Each row is a point. A path goes straight from each point to the next, and from the last back to the first. The post is the endless flat space through its rows: a point in 2 columns, a line in 3, a plane in 4, and so on, so that a path can go around it. How many times does the path go around the post? Going back the other way cancels.
(in the rows, 128 means zero)

Post, 2 rows:
[[138 131 164]
 [162 107 100]]
Path (22 x 3):
[[ 98 142 138]
 [141 141 100]
 [ 83 142 142]
 [136  49 108]
 [188  88 126]
 [191 124 101]
 [146 159  69]
 [119 118  90]
 [123 187 134]
 [174 132 110]
 [218  91 133]
 [165 165 124]
 [139 144 102]
 [105  88 118]
 [157  83 108]
 [177  55 154]
 [136  89 137]
 [153 102  61]
 [148 140 110]
 [183 131 155]
 [151 114 186]
 [142  76 122]]
Times around: 0

Post, 8 rows:
[[149 148 133 195  94  63 125 132 106]
 [162 112  96 124 153 207  94 100 110]
 [145  81 113 136 108 161  47  82 144]
 [ 97 141 138  99  97 126 202 167 132]
 [135 138 155 116  93 123 191  97 125]
 [158 134 176 178 113  48  88 130 106]
 [105 109 149 138  89 142  94  78  84]
 [134 211 124 100 113  62 157 160 115]]
Path:
[[123 112 146 164 123  98 116  90 145]
 [146 147 101 159 100 149 109  89 114]
 [175 235 118 170 108  96 102 105  87]
 [113 127 114 187  76 160 173  60  99]
 [186 197  75 145 103 152 148 115 119]
 [150 124 146 193  61 103  96  93  69]
 [157 107 139 152 148 158  80  83  43]
 [134 135 127 197 156  82 165 106  62]
 [ 98 149 112 153 109 136 122 155 133]
 [147 116 161 161 100 136 124 102 115]
 [170 116 128 137 108  88  60 147 143]
 [137  68  92 137 138 143 172 202 154]
 [ 96 106 109  81  91 133 113  96 112]
 [171 172 127  61 100  96 113 124 142]
 [173 174 148 119  95  95 144 105  89]
 [133 116 124 103  83 104 116 120 102]
 [105  80 120 128 128 121 156 173 146]
 [157 112 159  76 131 139 132  45 129]]
Times around: 2
